Every row gives one point. To make a cloud, some directions were put in groups of two or more. Within a group, all points are equally far from the middle, so they leave a hole (a ring in 2 directions, a hollow ball in 3). The other directions are filled evenly. Then the cloud was stretched, turned, moved and blurred a little. How many holes are there, and how many directions does each take, smallest first?
In the rows, 128 means zero.

Cloud:
[[117 116]
 [115  51]
 [221 138]
 [155 138]
 [ 91  70]
 [141 117]
 [113 111]
 [ 93  81]
 [127 139]
 [213 143]
 [132  47]
 [209 124]
 [174  94]
 [161 119]]
Holes: 0

Cloud, 21 rows:
[[ 79 138  65]
 [125 133  52]
 [140  45 107]
 [103 185 140]
 [177 101 190]
 [104 160  89]
 [182 150 110]
 [ 65 120 148]
 [193 116 124]
 [126 165  92]
 [145  99 198]
 [131  40 106]
 [110 171 104]
 [149 110  49]
 [177  92  91]
 [173  79  91]
 [103 179 126]
 [191 112 195]
 [150 139  72]
 [ 96 156 209]
 [139  81 173]]
Holes: 1 (2)

Cloud:
[[176 116 126 149 114  88]
 [177 234  69 109  96  94]
 [134 147 115  84  97 156]
 [ 63 113 224 138  98 123]
 [112 171 158 166 106 108]
 [ 68 153 140 154 178 127]
 [143 178 139 150  84  48]
 [ 88 163  77  97  62 177]
 [161 203 132 186 166 159]
 [182 152 101  54  87 148]
 [146 126 129  79 110 134]
 [ 73 189  57  99  85 163]
 [100 181 102 213 175 128]
 [113 175 168 105 113 120]
 [100 219  91 124  75  99]
 [136 146 144  46  69 189]
 [109 139  90 122 174 142]
 [167 172 116 140  51 160]
 [179 169  83 162  20 123]
 [103 167 155  64 153 147]
 [ 57 205 107 140 103 125]
 [160 175 157 145  53 133]
 [140 230  85 148  75 109]
 [101 220 148 144  54  90]
 [112 105 133 136 152  89]
 [200 105 111  28 103 124]
 [116 100 118 106 160 127]
 [157 140 219  92 133 134]
 [129 223 132 216 125 130]
 [119 194 180 108  91 120]
 [ 52 138 192  57 105 139]
 [166 168 131  76  59 106]
 [172 138 182 179 101 168]
 [ 81 101 103  71 139 152]
 [103 165 113  84  88 146]
 [158  93  90 136 195 132]
 [ 67 146  67 143 153 154]
 [171 133 130 186 154  87]
 [134 121 121 102 124  81]
 [ 58 219 113 169 132 163]
 [154 180  57  54 156  77]
 [ 81 112  51 139 123 111]
 [111 187 129  88 131 104]
 [194  82 131 188 144  95]
 [113 125 122 171   8 108]
 [104 112  75  74  66 152]
 [102 104 185  84 164 145]
 [144 101 112 189 162 102]
 [ 76 188 106 105  94  38]]
Holes: 0

Cloud:
[[ 83 112 145  98 121 137  87 169]
 [125 164 127 193 165 130 110 132]
 [114 195 115  89 103 107 109 171]
 [185 181 191  82 103  94 186 100]
 [157 127  91 104  50 140 175  81]
 [177 128 134 161  53 130 153 204]
 [207 104 154 139 139  88  99 148]
 [157  94 201  86 221 150 140 174]
 [120 150  91  41 118 129 159 213]
 [141 176 107 130 109  61 168 176]
 [180 129 106 159 107 137 195 124]
 [141 196 173 125 164 101 137 151]
 [123 192 155 173 143 119 169 143]
 [132 188  76 117 202 128  82 163]
 [ 67 119 126 177  84  54 144 137]
 [134 157 182 128 192 178 114 249]
 [213  60 163 106 200 155 151 132]
 [177 135  71 193 149  73 196 106]
 [126  96 139 136 212  87 154 203]
 [174 126 172 103 145  47 104 168]
 [170 164 148 174 122 157  69 185]
 [118 146 136 143 144  98 232 180]
 [119 125 131 180 142 124 133 172]
 [131 143 128  75  80 153 145  77]
 [193  70  94  89 142 155 158 155]
 [192 140  97 153 131  62 184 217]
 [153 139  62  57 188 122  86 162]
 [126 138 155 153 168 104 161 179]
 [ 86  69  61 168  92 167  97 191]
 [195 120 125  88 101 125 202 191]
 [190 149 135 111 146 101 109  44]
 [104 170 149 111  60  85 203 184]
 [ 88 157  58 201 139 102 168 110]
 [135  95 158 149 194 134 126 124]
 [112 125 167 139 109  63  70 192]
 [163 184 155 102 165 164 174 186]
 [149 169 108 144 129 154 133 137]
 [160 164 156 138 143 200  92 222]
 [103 105 124 155 158  88 109 204]
 [159  95 103 136 159 141 136 160]
 [180 131 150 160 179  37 194 221]
 [169 120 134 145  71 215 126 216]
 [153  95 123  95 124 126 100 207]
 [ 89 202 202 153 117 104 111 179]
 [122 156  96  65 192 170 199 166]
 [154 124  99  59 149 146  84 191]
 [120 157  64 121 121 130 112 175]
 [126 135 115 105 163  36 161 124]
 [140  88 219 105 228  85 186 190]
 [184 166 133 106 139 116 115  99]
 [188 169 117 145  54 137 168 185]
 [179 152 127 111 137  61  91  58]
 [175 155 125 134 154 193  82  99]
 [160 124 227  99 150 129 148 147]
 [181 172 149 154  60 165 170 120]
 [143 161 138 182 146 156 135 124]
 [ 67 104 132 121 137 114  54 218]
 [120 113 136 171 110 100 191 161]
 [239 128 149 141 151  69  75 160]
 [176 150  84 121 122  53  84 149]
 [154  66 145 121 187 117 154 140]
 [189 101  88 115 127 132 114 193]
 [162 189 110 165 148  93  86 151]
 [102 159 193 176  90  87 101 194]
 [178 121 141  84 146  87 117 181]
 [154 119 134  51  93 181 163 189]
 [192 180 192  56 108 105 100 197]
 [190 162 181  92  87 153  99 113]
 [105 114 126  78 101 109 144 146]
 [177 146  66  92 104 149 113 161]
 [ 92  64 136 117 194 116  67 165]]
Holes: 0

Cloud, 108 rows:
[[182 130 198 176 173 118 106  67 135]
 [176 133 121 173 170  94 105 150 164]
 [110 192 114 128 153 131 195 192  80]
 [147 115 125 108 186 120 187  72 183]
 [220  73 178  88 131 154 154  90 158]
 [235 162 214 149  67 177 169 145 127]
 [149 219 173 124  66 121 167 131 161]
 [171  63 147 153 112 107 178 166 187]
 [200  95 174 120 156  62  89  99  87]
 [121 156 139 119  93 156  96  83 104]
 [131 121 126 206 102 126 118 163 159]
 [124 195  90 177 143 196 126  88 111]
 [136 196 161 110 114  53 168 138 179]
 [130 101  94 114 142 126 180 228 131]
 [128 122 153 139  87 154 167  91  75]
 [173 208 141 106 193 112 117 115 179]
 [200  78 117 177 131 185  72  83 137]
 [187 141 192 197 202 158 136  69  85]
 [ 90 131 160  46 156 158 211 167  90]
 [ 49 133  84 208  80  74  90  86 137]
 [151  93 183 110 185 179 121 134 162]
 [125 135 100 167 154 111 173 161 144]
 [138  64 176 137  94 167  72  88 116]
 [106  57 103 170 140 161 115  59 122]
 [218 170  76 205 168  60 169 131 151]
 [144  36 144 105 146 145  52  68 136]
 [ 96 183 118 170 141  41 211 149 146]
 [223 148 225 169  51 156 159 123 134]
 [155 144 107  99 181  72 137  70 102]
 [112 184 135 125 111 146  46 136 138]
 [120  89  86 126  89 184  84  93 112]
 [109 162  77 184 125 223 199 147 167]
 [106 120 115 152  36 126  84 146  85]
 [153 132  95 128  71 102  94 167 111]
 [117  68 205 142  76  93  61 153 102]
 [167 109 119 114 144 179 200 123 186]
 [ 54 121 155 150 149 106 104  88 132]
 [187 136 180 166  76 192 165 141  99]
 [131 120  91 167 131 189 203 157 116]
 [176 108 141 232 181 123  81 128 122]
 [149 156 134 167 114 160  92 117 138]
 [124 155 157 174 162 123 185 168 124]
 [236 109  76 120 204 130  86 159 174]
 [151 104 165 153 152 107 228 197  66]
 [195 164 189 208 165 150 136  64 133]
 [176  69 123 125  90 205 158 108 156]
 [ 95 107  52 226  43 100 111 101 114]
 [218 170  81 130 108 101 141 198 142]
 [ 83  81 137 149 128 142 197  78 149]
 [ 75  66 147 100 151 172 105 110 103]
 [191 164 177 160 158 139  68 140 172]
 [224  45 141 137 119  83 136 136 143]
 [ 82 161 161 127 161 105  96 205  83]
 [107 108 141 108 151 153  87 119 156]
 [ 58 173 102 120 142 183 108 150 116]
 [127  37 101 161  93 163  90 106 140]
 [229 103 154 205 206  91 167 134 117]
 [125 178  89  81 171 189 195 100  73]
 [ 76 103 146 163 125 106 159 129 128]
 [ 88  94  85 137  70 102 108 110  73]
 [189  68 169  94 122 214  91 135  98]
 [ 94 168  98  84 145 203 178 151 173]
 [160 149 121 169  78 157 177 207 128]
 [125 119 179 115 144  61 173 176 138]
 [167 152 171 121 143 122 152 117 133]
 [130  67 170 179  35 185 196 100  57]
 [179 148 115 181  37 112 134 117 130]
 [194 114 109 174 135 216 174 119 108]
 [191  32 120 125 146 112 118 143 170]
 [137 180  75 158 140 141 158 175 154]
 [121  54 129  72 157 178 107  78  90]
 [ 20 132  84 149 174  57  87 127 124]
 [134  68 113 101 213 224  47 116  75]
 [128 176 160 152 143 149 125 171 162]
 [138  96 129 146 148 212 147 127 113]
 [131 106 128 113  95 198 139 108 114]
 [144  69  95 112 121  84  99 133 197]
 [134 160 130  75 133  97 204 151 162]
 [100 158 117 140 163  50 193 128 112]
 [136  80 108 144 115 203  87 127  91]
 [150 136 129 209 103  63 183  90 198]
 [140 203  96 102 187 100 200 121 124]
 [222  74 156 158 100 117 129  78  80]
 [202  74 124 105 205  93 134 107 198]
 [193 190 152 108 189  92 120 112 163]
 [149 150 204 118 165  91 106 185  88]
 [140 164  82 199 110 160 134  98 161]
 [179 131 236 122 144 134  93 128 174]
 [173 141  95  84 179 118 121  88 152]
 [136  72 113 129 163  64 101 187 189]
 [184  99  93 160 161 128 161 138 127]
 [105 120  41 172  76 214 156 144 106]
 [165 107 130 173  78 137 108  36 137]
 [ 78 111 175  97  58 165 182 123 123]
 [198  66 143 168 140 176  71  97 170]
 [111  88  87  67 211 169  94 161 137]
 [208 113 102 109 193 110  67 161 101]
 [155 143 111 136 163 110 126 202  72]
 [ 61 138  79 111 173 191 185 138 158]
 [192 129 110  60 109 113  86 169 142]
 [132 125  91 129  66  80 221 152 163]
 [179  87  92 205 172 168 163  78  88]
 [135 139 111 171  62 143 139  52 166]
 [181  96  53 176  93  86 112  82 145]
 [134  89 126  61 214 162 185 172  83]
 [ 10 122  90 149 117 124 155  56 134]
 [114 123 193  69 126 150 112 202 137]
 [120  51 118 186 155 189  72 123 120]]
Holes: 0

Cloud:
[[142 129 186 113 107 118 204 111 131]
 [137 199 210 157 108 103 154 183 190]
 [146 228 157  68 138  91 119  83 111]
 [ 47 148  89  24 161 112  42 108 122]
 [138  99 191 100 209 146  89 211 146]
 [161 164 129 114 213 131 112 155  71]
 [181 125 106 118  79 203 130  87 136]
 [141 206 194  96 113 118 147 124  93]
 [ 96 160 108  51 108 127  84 117 110]
 [103 163  49 133 145  68 149 100  90]
 [112 106 188 127 152 112 156  85  48]
 [ 37 119 120  62 120 148 106 110  79]
 [113 202 152 135 148  16 163 148 162]
 [164 194 167 117 122 125 175 140 154]
 [130  79  77 121 145 173  79 159 110]
 [ 63 150 143 145 165  71 125 152 197]
 [137 114 125 126 168 139  61 192 106]
 [ 93 127 189 119  99 108  58 167 137]
 [125 218  92 135  93 132  97 117 178]
 [118 182 119  94  85  70 160  94 104]
 [222 246 124 136 131  87 158 137 188]
 [172 220  94 106 231 113 105 179 167]
 [ 99 149  87 119 207 138 160  98  50]
 [142 162 123 222 128 142 110 188  94]
 [155 177  91 127 181 122 184  97 130]
 [134 158 164  46 130  76 137 163 170]
 [144 115 142 155 212 113 118 139 123]
 [102 159 169 142 124 180  72 145 117]
 [129 135 154 108 189  70 114 172 110]
 [ 86 176 104 162 185 144  45 127 100]
 [107 195  59 116  68 118  76  76 142]
 [ 98 169  95  69 116 183  52 107  86]
 [136 188 116 110 232 174 178 122  70]
 [ 93 151 215 125 144 128  79 107 205]
 [ 83 134 129 192  83 109 160 141 170]
 [178  72 174  64 148 191 101 150 154]
 [185 158 139 145  77 180 118 118 156]
 [164 200 214 129  80  93 112  96  93]
 [109  63 184  99 174 108 155 139 121]
 [174 229 165 128  85 108  91 106  83]
 [ 93 147  80 116 186 117  39 154 126]
 [  7 110 153 117 113 105  87 167 129]
 [178 150 132 118 184 124 138 161 171]
 [140 165 167  77 170 106 197 141 102]
 [154 161 228 107 114 128 167 111 165]
 [127 157 139  47  84  88 118 128 127]
 [129 140 173  37 136 117 119 100  88]
 [107  88  78 130 156 144 113 135  79]
 [ 88 163  98  59 180 120  53  66  90]
 [121 142 100  84 112 131  40 104 198]
 [118 152 175 126 224 183 119 119 118]
 [168 162 154  65 100 146 106 112 131]
 [150 195 107 152 188 131 172 161 108]
 [ 95 154  88 114 183 123 172 108 147]
 [102 201  74 169 156 104  94  66 100]
 [116 207 152 139 105 163  98  45  89]
 [195 184 207  75  88 131 148  59  53]
 [181 157 175 174 130  83 209 168 159]
 [181 248 135 118 127 124 114 103 126]
 [194 160 152  98 109  80 122 125 126]
 [178 209  96 169 127 159 132 104  64]
 [149 195  66  81 228  99 125 160 150]
 [149 127  72  89 134  82  96 158  97]
 [ 97 128 184 105 146 187 122 186 137]
 [109 164 147 147 142 144 118 180 131]
 [ 67 100 148  93 165 183  66 150 119]
 [135 209 132 100  75 164  51  96 115]
 [ 82 196 158  77 134  30 113  92 109]
 [181 170 162  47  72 178 103  95 117]
 [101 104 157 120 181 127 153 120  92]
 [ 65 152  99 190 145 131 129 212 196]
 [125 119 147 139 160 135  94 201 132]
 [150 155 178 167 155  35 189 156 176]
 [178 156 207 145 135  97 135 162 163]
 [155 221 138 138 115  97 104 127 138]
 [110 179 125  98  92 131 106 187 217]
 [144 163 139  60 104 129 141 170 103]
 [175 105 102  26 144 117 141 135 129]
 [118 157 171 125 216 119 118 152 128]
 [149 208 139 124 163  86 117  90 138]
 [169 113 221 105 145 141 101 139 117]
 [160 206 100 135 118 117 162 107 175]
 [153 217  93  99 183 121  96 142 164]
 [183  85 100 103  66 132 138 137 121]
 [ 82 120  80  46 103 106 104 128 119]
 [161 108 136  91 145 107 120 189 110]
 [ 41 165 109 123 168 163  55  94 105]
 [ 86  99 120 169 224 131 123 110  81]
 [118 214 206 164 193 154 135 140 137]
 [156 110 141  91 107 107  95 106 129]
 [ 81 136 161 151 134 163 109  48 127]
 [ 68 125 167 132  82 120 139  95  79]
 [145 163 202  74 192 120 103 154 174]
 [159 189 197 114 102  85  68 107 109]
 [ 97 104 212 106 125 107 177 147 161]
 [104 165 207 118  92 151 129 123 166]
 [128 196 132  56  92 183  57 114 139]
 [164 168 169 167 125 168 105 118 137]
 [104 235 142  96 158 130 127  53 151]]
Holes: 0
